Rows are points. The points of each table are mixes of a few directions, plus a little noise. Count the directions of each table, and those that both share. Where both have some left over, give the other angles between the two spaces (their principal angles), to ten degrees, smallest first.

First, 6 rows:
[[  9.6  -2.9]
 [-19.0   6.9]
 [-24.5   9.2]
 [ 13.7  -5.1]
 [ 23.6  -9.1]
 [ -4.5   1.4]]
Second (5 x 2):
[[ -9.1   3.4]
 [ 23.3  -8.6]
 [-27.9  10.2]
 [  7.4  -3.0]
 [  6.5  -2.5]]
Directions: first 1, second 1, shared 1

First, 7 rows:
[[-15.5  -3.7  -1.6  -2.3   8.9 -18.5]
 [-17.2  -3.9   8.5  25.7   7.7   5.6]
 [ 25.8  11.7   1.1 -26.0 -18.3  -3.2]
 [ 25.0 -10.1   0.3 -19.9   4.2 -12.8]
 [-16.2   0.0  -5.5  20.5   3.7  19.6]
 [-12.9   3.1   8.2  17.9  -0.3   5.2]
 [ 11.3   2.8 -10.7 -16.0  -5.6   4.3]]
Second:
[[  0.8 -14.1  -4.1 -13.7  15.4 -24.8]
 [ 30.7 -17.9  -4.0   8.8  10.9  28.9]
 [-22.2   8.4  -2.3  -1.3 -16.6  -3.9]
 [ -0.4  13.9   6.4   8.1  -7.2  10.2]
 [ -2.9  18.7   8.5   8.7  -8.8   8.5]
 [ -6.0  -8.9  -4.4 -10.7   6.3 -19.0]]
Directions: first 4, second 3, shared 2; angles 50

First (9 x 11):
[[ -4.4   1.5  -2.6   0.6  -0.6   3.1  -1.9  -0.7  -0.3   2.1  -1.5]
 [ -0.5 -17.4  18.9  18.0   4.7  -3.7  12.6   9.8   6.9 -20.1  11.8]
 [ 18.5  23.3 -21.7 -32.5  -5.4  -6.3 -13.7 -13.4 -10.5  25.3 -13.8]
 [-13.0 -13.1  11.6  19.4   2.8   5.2   7.2   7.6   6.1 -14.0   7.5]
 [ 19.8   7.5  -4.1 -17.0  -1.0 -10.8  -1.8  -4.4  -4.4   7.0  -3.0]
 [ -4.8   9.7 -11.6  -7.6  -2.8   5.2  -8.0  -5.5  -3.4  11.6  -7.1]
 [-40.2 -12.0   4.7  31.2   1.1  22.6   1.6   7.2   7.6 -10.5   3.8]
 [ 43.5  10.3  -2.3 -31.1  -0.5 -25.2   0.3  -6.4  -7.2   8.3  -2.3]
 [-18.9  -9.8   6.9  19.0   1.7   9.7   3.8   5.8   5.3  -9.9   4.6]]
Second:
[[ 50.0  17.2   4.5 -29.8  -5.5 -31.7   9.1   3.2  -5.3   9.9  -2.9]
 [-29.7   4.6  -6.9  13.6  -4.3  18.3  -3.8   2.9   2.3   5.6  -4.8]
 [  3.9  -1.7 -16.7 -17.6   5.9   3.4 -17.0 -19.9  -7.0   6.4  -3.0]
 [  4.8   5.2 -15.2 -17.2   2.0   1.8 -13.1 -14.4  -7.1   9.7  -4.8]
 [-27.5   0.5 -16.3   3.7   1.7  20.1 -15.3 -10.7  -2.1   7.1  -5.5]
 [ -4.5 -22.4  26.6  26.2   5.3  -3.2  18.1  14.3   9.8 -26.5  15.4]
 [ 15.2  -6.9  13.9   2.8   1.5 -12.1  11.1   7.3   2.4 -10.4   7.5]
 [ -3.6  -5.2  14.6  16.2  -1.2  -1.4  13.0  13.4   6.1 -10.1   5.8]
 [-10.7   9.9  -4.7   1.5  -5.9   5.8  -0.7   3.9   0.0   9.1  -6.6]]
Directions: first 2, second 3, shared 2
